Each row is a point. Any point is a mix of the corners, with weights that add up to 1. It lies inside the corners' shape when no weight is negative. Is each point inside? If not, which corners have a negative weight?

Corners:
(1): [-0.42 -0.33  0.25]
(2): [-0.20  0.05  0.02]
(3): [-0.47 -0.16 -0.16]
(4): [ 0.60  0.12 -0.56]
Points:
[ 0.41  0.17 -0.56] -> outside (1)
[-0.38 -0.29  0.20] -> inside
[-0.31 -0.21 -0.14] -> outside (2)
[-0.44 -0.05  0.13] -> outside (4)

Corners:
(1): [-0.26  0.40 -0.31 -0.25  0.67  0.04]
(2): [-0.23  0.45 -0.05  0.39 -0.50  0.58]
(3): [ 0.13  0.48  0.73 -0.39  0.59  0.16]
(4): [-0.12 -0.69  0.13  0.31  0.15  0.39]
(5): [-0.07 -0.63  0.18 -0.20 -0.09  0.10]
(6): [ 0.84  0.39 -0.11 -0.15 -0.57 -0.08]
(7): [ 0.40 -0.41  0.44 -0.08 -0.03 -0.48]
Points:
[ 0.19 -0.03 -0.01  0.00 -0.28  0.10] -> outside (3)
[ 0.39 -0.58  0.38  0.13 -0.41 -0.20] -> outside (1, 3)
[-0.01  0.36 -0.08  0.09  0.09  0.22] -> outside (5)
[-0.29 -0.46  0.15 -0.20  0.62  0.07] -> outside (2, 6)
[ 0.10  0.37  0.15  0.15 -0.07  0.16] -> outside (5)
[ 0.05  0.37  0.44 -0.17  0.26  0.23] -> inside
[ 0.20  0.11  0.12  0.05 -0.03  0.03] -> outside (5)
[-0.03 -0.45  0.18 -0.16 -0.04  0.11] -> inside

Corners:
(1): [ 0.32 -0.21  1.10 -0.25  0.07 -0.09 -0.43  0.32  0.21]
(2): [ 0.21 -0.04 -0.23  0.14 -0.36 -0.20 -0.12 -0.17 -0.48]
(3): [-0.32  0.03 -0.09 -0.81 -0.45 -0.19  0.15  0.07  0.04]
(4): [-0.52  0.45 -0.18  0.36 -0.21 -0.26  0.00 -0.09 -0.16]
(5): [-0.23  0.49 -0.17  0.15  0.09  0.14  0.10  0.08 -0.10]
(6): [-0.19 -0.12 -0.01  0.33  0.20 -0.20  0.09  0.03  0.32]
(7): [-0.28 -0.23  0.02  0.17 -0.65  0.57 -0.31 -0.06  0.33]
(8): [-0.57  0.03 -0.14  0.07  0.19 -0.24  0.20 -0.11 -0.46]
(9): [-0.49  0.67  0.05 -0.05  0.16 -0.29  0.20  1.01 -0.61]
(10): [ 0.33 -0.05  1.20  0.02  0.20 -0.22  0.18  0.36  0.20]
Points:
[-0.33  0.56 -0.66  0.17 -0.03 -0.32  0.24  0.09 -0.67] -> outside (1, 7, 10)
[-0.21  0.09  0.20 -0.14  0.07 -0.14  0.08  0.29 -0.19] -> outside (4)
[-0.64  0.69 -0.04  0.10  0.40 -0.48  0.44  0.60 -0.36] -> outside (1, 2, 7)
[ 0.08 -0.03  0.46 -0.03 -0.09 -0.08 -0.11  0.20  0.12] -> outside (8)
[-0.42  0.40 -0.18  0.09  0.17 -0.42  0.35  0.19 -0.44] -> outside (1, 7)
[-0.08 -0.01  0.46 -0.07  0.02 -0.11 -0.11  0.21 -0.05] -> inside
[-0.03 -0.05  0.31  0.33  0.26 -0.08  0.02  0.16  0.00] -> outside (3, 4)
[-0.15  0.09  0.54 -0.10  0.06 -0.12  0.08  0.36  0.10] -> outside (2)

Corners:
(1): [-0.16 -0.29 -0.40 -0.79 -0.55  0.26 -0.40  0.58 -0.05  0.10 -0.44]
(2): [ 0.83 -0.28  0.32 -0.29  0.20 -0.18 -0.47  0.13 -0.13 -0.33 -0.36]
(3): [-0.12  0.03  0.14 -0.09  0.05  0.33  0.66 -0.33  0.29 -0.09 -0.16]
(4): [-0.28 -0.10 -0.08 -0.35  0.21 -1.02  1.07  0.31 -0.20 -0.28 -1.11]
(5): [-0.18 -0.08 -0.62  0.01 -0.19  0.71 -0.56 -0.09 -0.26 -0.31  0.64]
(6): [ 0.06 -0.73 -0.60 -0.42  0.35  0.41 -0.15  0.31 -0.02 -0.02 -0.06]
(7): [-0.25 -0.57 -0.18  0.06 -0.28 -0.26 -0.32  0.00  0.28 -0.68 -0.11]
(8): [ 0.18 -0.47  1.12 -0.32 -0.08  0.62  0.06  0.24  0.06  0.12 -0.30]
(9): [ 0.14  0.17  0.97  0.25  0.19  0.32  0.09  0.35  0.34  0.19 -0.06]
(10): [-0.21  0.01  0.27 -0.15  0.21 -0.24  0.02  0.17 -0.07  0.69 -0.01]
(11): [-0.05 -0.16  0.07  0.43 -0.49  0.68  0.15 -0.25  0.23 -0.17 -0.03]
(12): [-0.87  1.08 -0.04  0.22  0.53  0.13  0.37 -0.52 -0.33  0.49  0.02]
Points:
[-0.06 -0.24 -0.05 -0.30 -0.08  0.16  0.00  0.12 -0.04 -0.06 -0.25] -> outside (9)
[-0.27 -0.07  0.06 -0.01 -0.06  0.21  0.11  0.02  0.03  0.01 -0.08] -> outside (2)
[-0.17  0.05  0.17 -0.02 -0.04  0.09  0.02  0.03  0.02  0.02 -0.11] -> outside (6)
[-0.29 -0.19  0.03 -0.27 -0.14  0.04  0.35  0.08  0.05  0.02 -0.47] -> outside (2, 5, 9)
[-0.16 -0.02 -0.07 -0.09  0.00  0.13  0.10 -0.02 -0.03 -0.15 -0.17] -> outside (10)
[-0.04 -0.15  0.21 -0.19  0.00  0.10 -0.01  0.19 -0.04 -0.03 -0.25] -> outside (3)
[ 0.00 -0.25  0.03 -0.05 -0.17  0.37 -0.18 -0.06  0.16 -0.29 -0.02] -> outside (4, 10)
[ 0.12 -0.19  0.04 -0.18  0.05  0.35 -0.05  0.17 -0.12 -0.07 -0.17] -> outside (3, 7, 10)
[-0.29  0.08  0.54  0.06 -0.13  0.23  0.33 -0.01  0.13  0.17 -0.27] -> outside (2, 5, 6)
